Each row of a before or after table is a point. One or more steps were done to the points. Then noise was added and the rows were shuffled. The steps act on columns, c1 being the first. Name the steps. A step turns or swaps two columns, mirrors them in a line or flattens them onto one, adds a multiple of one to another, or multiplies or shifts one. Angles are multiples of 10 degrees, from the lower column toward the higher: turns from -170 to 170, lines from 10 to 170 but not 90. Use the fewest steps. Two steps may share a column if one is a turn and the other turns, adds or multiplies; they go together, in the order done. Otherwise the lowest column goes first.
(in the rows, 128 means zero)

Before (10 x 2):
[[120 132]
 [108 163]
 [121  93]
 [122 157]
 [136 171]
 [134 117]
 [112 145]
 [106 136]
 [131 104]
 [198 164]]
After (10 x 2):
[[140 123]
 [105 122]
 [160 200]
 [119 126]
 [104 166]
 [105 147]
 [145  97]
 [105 134]
 [147 111]
 [ 90 143]]
Steps: turn c1 and c2 by 40 degrees

Before (10 x 3):
[[ 95  79 124]
 [160 145 143]
 [138 133 101]
 [128 135 148]
 [135 149 165]
 [113 148 100]
 [158 143 149]
 [100 105  98]
 [121  69 173]
 [110 101  98]]
After (10 x 3):
[[129 116  99]
 [107 155  98]
 [ 74 157 172]
 [130  94 148]
 [131  90 143]
 [ 91 176 124]
 [118 161  98]
 [146 113 167]
 [134 125 148]
 [151 135  99]]
Steps: turn c1 and c2 by -110 degrees

Before (14 x 4):
[[100  82  92 154]
 [119 168 162 133]
 [126 165 135 103]
 [111 156 146 142]
 [140 111 128 111]
 [105 122 101 127]
 [ 99  63 104 149]
 [116  90 107 166]
 [ 84  75 117 144]
 [125 165 156 110]
 [104  78  92 152]
 [ 97 125 115 116]
 [124 135 150 124]
 [107 151 167 109]]
After (14 x 4):
[[ 93 112 103 138]
 [ 65 122 119 130]
 [142 157 146 161]
 [116 107 125 111]
 [154 158 161 161]
 [154 155 157 140]
 [135 135 149 141]
 [ 77 115  90 116]
 [108 142 120 103]
 [156 156 137 108]
 [ 81 110  94 113]
 [ 71  99 106 126]
 [139 155 165 147]
 [111 136 100  99]]
Steps: multiply c1 by 0.7; turn c1 and c2 by -50 degrees; add 1 times c3 to c4

Before (14 x 6):
[[ 97 145 110 130 110 129]
 [160 148 121 141 124 125]
 [147  76 160 139 114 173]
 [131 118 158 119 133 128]
 [ 93 112 126  79 130 154]
 [137 152 106 112 132 155]
 [142 148 125 131 151 120]
 [152 149 123 130 126  87]
 [157 141 148 124 108 111]
 [161 151 127 112 115 156]
 [113 137 108 111 133 125]
 [138 134 120 125 133 136]
 [153 122 129 112 116 129]
 [142 143 119 144 140 156]]
After (14 x 6):
[[154 152 150 114 148 108]
 [224 138 133 123 121 125]
 [ 22 136 131 123 148 112]
 [185  84  94 153 161  97]
 [203 130 123 127 121 119]
 [171 133 141 125 155 116]
 [ 83 141 149 120 124 128]
 [ 36 139 139 121 114 110]
 [136 124 102 129 138 140]
 [228 152 124 114 141 100]
 [158 134 136 124 135 125]
 [170 143 140 120 136 149]
 [199 144 131 119  95 151]
 [215 141 103 122 108 130]]
Steps: multiply c1 by 3; flatten c2 and c4 onto the line at 150 degrees; turn c3 and c5 by -160 degrees; turn c5 and c6 by -130 degrees

Before (10 x 9):
[[142 146 108  96 144 176 129 147 143]
 [150 170 122 153 108 160 127 116  86]
 [142 143 124 132 108 118  49 139 157]
 [121 125 109 114 175  74 136 138 134]
 [131 133 126 154 176 135 128 149 115]
 [126 132 109 156 132 149 125 148 160]
 [158 133 125 141 130 182 117 104 147]
 [157 141 144 133 133 146 148 140 124]
 [112 146 159  66 106 179 141 101  93]
 [148 120 113 146 108 131 138 141  31]]
After (10 x 9):
[[119 126 109 116 135  75 178 118 135]
 [127 169 121 154 126 163 108 152  85]
 [106 142 125 134  50 117 106 135 154]
 [ 95 142 143 135 150 146 132 149 126]
 [171 146 161  67 141 176 104 128  94]
 [ 96 143 109  96 131 176 148 130 144]
 [105 132 113 157 125 148 133 118 161]
 [134 134 127 141 120 184 132 166 149]
 [100 119 115 144 139 130 110 137  31]
 [105 133 127 155 128 134 177 122 117]]
Steps: turn c1 and c8 by 120 degrees; multiply c1 by 1.3; swap c5 and c7

Before (13 x 11):
[[123 134 126 146 126 119 166 113 171 113 177]
 [ 83 175 146 146 144 153 143 127 141 143 131]
 [ 74 137 163 156 125 192 148 125 144 146 176]
 [167 109  94 111 101 126 100 138 116 137 135]
 [148  90  98 145  94 140 134 111 105 140  86]
 [136  91 116 110 132 121 136 153 152  50 150]
 [ 74 121 160 155 134 148 143 161 147 148 149]
 [142  90 125 121 103 112 110 109 142 160 103]
 [134  96  96 145  91  87 100 104  93 133 123]
 [136 120 142 117  61 112 116  90 101 146 104]
 [118 150 178 175 113 147 154 145 126 158 141]
 [156  94 134 116 172 110 136 107 133  77 171]
 [139  95 105  98  97 101 149 118  93 151 121]]
After (13 x 11):
[[158 123 148 148 171 117 118 111 132  70 170]
 [ 76 136 141 184 133 161 137 162 144 158 150]
 [135 119 147 146  60 125 115  91 103 139 102]
 [117 142 154 208 115 175 159 143 126 174 140]
 [135 122 122 143 136 116 117 154 155  47 149]
 [169 112 101 141  98 104 101 139 121 139 135]
 [ 79 143 124 175 146 161 162 130 140 155 132]
 [138 125 128 131  95  96 130 120  94 136 121]
 [133 111 128 173  94  75  92 100  90 112 121]
 [148 118  99 177  95 122 117 110 109 149  86]
 [125 145 136 177 128 115 158 112 174 105 181]
 [146 110 136 148 105 116  99 107 143 154 102]
 [ 74 142 115 185 124 201 149 123 146 173 176]]
Steps: flatten c2 and c7 onto the line at 60 degrees; add 0.5 times c6 to c10; turn c3 and c6 by 40 degrees; shift c4 by 30

Before (10 x 12):
[[164 152 111  92 149 124 115 114 163 113 128 157]
 [165 162 138 129 113 125 124 150 163 141 138 112]
 [131 111 140 136 116 112  94 107 120  98 115 121]
 [144 124 126 106 110 157  83 106 126 115 116 164]
 [174 124 111 147 122 112 113  70 163 119 103 153]
 [130 174 101 131 118  70 156 153 171 156 116 173]
 [138  87 141 100 107 104 147 120 130 146 114 119]
 [117  92 150 159 133 166 139 120 125 104 128 118]
 [141 136 158 114 128 103 162  99 140 133 103 133]
 [169 146  91  79 110 140 140 135 117 111 117 171]]
After (10 x 12):
[[162 152 101 113 163 124 116 114 150 113 123 156]
 [170 144  69 107 116 143 142 136 110 110 110 171]
 [138  87 149 117 130 111 147 121 106 147  64 120]
 [141 137 176 120 139 114 160 100 127 131  33 134]
 [164 162 144 128 163 122 124 150 114 141 153 112]
 [174 125 102 135 162 121 113  69 123 120  43 152]
 [116  92 163 140 127 164 138 120 133 104 165 118]
 [143 124 126 121 126 158  82 106 110 116 123 164]
 [131 175  87 126 171  77 155 152 118 156  34 174]
 [131 112 148 132 119 119  92 107 117  97  75 122]]
Steps: multiply c3 by 1.6; multiply c4 by 0.4; swap c5 and c9; turn c6 and c11 by 20 degrees; multiply c11 by 3

Before (14 x 18):
[[153 144 147 143 148 154 173 118 110 111 123 151 158 127 118 157 127 118]
 [110 102 138 150 110 125 139 100 152  96 178 168 104 167 145 136 129 142]
 [163 146 118 110 164 103 119 115 145  99 165 168 125 140 107 119 120 159]
 [150 130 162 150 162 120 126 122 119 143 163 141  97 116 152 127 126 157]
 [103 112 105 100 116 103 116 147 108 113 144 158 107 164 125 152 139 123]
 [158 137 112 152 128 134 142 118 118 136 154 148 115 134 121 111 139 135]
 [119 115 116 105 113 154 163 138 145 107 169 124 156 133 156 111  95 149]
 [107 159 149 116 137 135 125 113 117 111 117 152 125 114  92 123 132 147]
 [126 146 133 143 107  94 134 116 117 145 133 146 139 122 128 130  84 118]
 [137 102 152 114 131 105 125 137 132  94 175 110 152 120 115 129 114 159]
 [137 146 116 158 140 148 127  99 117 140 173 111 139 121 137 146 146 151]
 [114 126 129 116 136 151 120 131 141 144 140 144 125 159 149  95 112 114]
 [119 118 117 160 127  95 126 143 109 114 125 117 114 142 103 155  90 114]
 [112 109 131 125 142 105 168 132 118  97 149 151 142 148 149 128 117 111]]
After (14 x 18):
[[113 126 129 108 136 151 120 129 161 144 154 176 126 159 107 151 131 113]
 [137 146 117 159 140 149 128 117 100 140  96  77 138 121 147 165 112 112]
 [158 136 113 149 128 134 142 125 103 135 135 188 114 134 137 158 112 132]
 [110 102 138 140 110 125 140 117 188  96 104 248 104 166 136 172 110 107]
 [119 115 116  88 113 154 163 132 171 107 131 116 155 133 138 173 131  94]
 [150 130 161 138 162 120 127 126 105 143 117 166  97 116 147 161 108  95]
 [127 145 133  97 107  94 134 123 101 145 125 182 139 122 119 132  93 132]
 [103 112 105 123 116 104 116 137  77 113  99 218 108 163 125 134 157 132]
 [106 159 149 126 137 135 125 121 101 111 137 199 125 114 157 119 140 155]
 [153 144 146 135 148 154 173 124  84 111 102 197 158 127 121 114 115 141]
 [112 110 131 117 142 105 167 130 102  96 121 197 142 148 105 147 125 114]
 [119 117 117 111 127  94 126 135  81 114 104  95 115 142 123 116  81 156]
 [163 146 118 112 164 103 118 123 170  99 124 247 125 140 165 166 139 137]
 [137 103 152 108 130 104 125 132 139  94 111  75 151 119 161 172 133 130]]
Steps: turn c4 and c17 by -60 degrees; multiply c8 by 0.4; multiply c9 by 2.5; turn c11 and c16 by 110 degrees; multiply c12 by 3; turn c15 and c18 by -110 degrees

Before (13 x 20):
[[139 135 155 155 111 129 134 127 119 116 163 117 162  84 127 170 115 110
  150 150]
 [141  95 145  96 152 116 156 119 146 105 148 122 143 125  75  79 113 130
  120 107]
 [109 122 113 140 125 162 102 146 149 112 134 125 107 147 149 132 125 114
  151  74]
 [ 97 105 119 127 113  95 110 118 157 139 151 132 134 171  88  99 155 106
  149 117]
 [153 134 156 119 165 150 104 106 141 126 128 137 143 164 153 157 118 110
  156 173]
 [184 172 149 139 143 138 141 157 114 142 144  77 108 135 113 130 129  69
  122 121]
 [145 101  98 120 123 137 161 112 121 165 163 144 141 157 138 145 106 152
  156 113]
 [144 116 125 119 144 149 149  82 127 124 133 118 108 143 121 152 118 133
  110 122]
 [180  84  93 132 130 134 167 142  85 103 125  98 114 146 126 106 118 119
  134 146]
 [160 129 140 126 134 119 137 111 119 138 144  94 105 104 110 103 153 145
  130 127]
 [140 115 116 140 153 107 106 122 118 126 145 111  86 138 137 146 111 113
  107 118]
 [189 114  86 112  91 103 122 126 109 126 135 136  75 134 159 119 104 135
  162 131]
 [131 130 118 101 161 122 171  91 109 118 129 104  97 158 128 114 141 154
  138 145]]
After (13 x 20):
[[155 135  90 107 164 117 100 104 114 128 129 135 142 103 154 156 117 141
  157 173]
 [144 133 142 129 109 155 117 128  92 118 161 116 158 166 125 172 113  91
  149 147]
 [180  83 170 126 118 134 147 142 144 103 126  98 116  87 128 104 118  38
  135 147]
 [184 174 125 120 158 142  91 157 107 143 146  78 110 113 113 132 130   6
  122 118]
 [191 116 160 153  84 112 129 127 158 128 138 133  75 120 156 118 104 151
  166 129]
 [ 96 102  92 158 107 128 100 119 158 139 149 134 134 108  87 102 153 128
  147 116]
 [142 116 123 106 138 119 147  82 130 126 135 118 108 112 121 153 119  93
  110 129]
 [107 121 115  94 124 141  97 147 155 113 133 126 105 121 146 135 125 154
  150  75]
 [145  99 136 119 117 122 172 113 161 163 161 142 143 100 140 144 107 101
  155 110]
 [143  90 112 143 143  97 147 120 119 102 144 125 140 140  73  78 116  78
  124 107]
 [129 129 139 136 163 101 174  91 135 115 128 101  97  94 129 113 140  90
  139 147]
 [137 115 137 147 147 141 105 125 137 128 145 112  85 115 138 142 111 149
  106 118]
 [161 127 140 137 135 125 147 111 103 140 146  92 106 143 107 103 149 138
  130 126]]
Steps: add 0.3 times c2 to c5; turn c9 and c14 by 150 degrees; turn c3 and c9 by -120 degrees; turn c4 and c6 by 90 degrees; turn c7 and c18 by -50 degrees; multiply c18 by 2.5
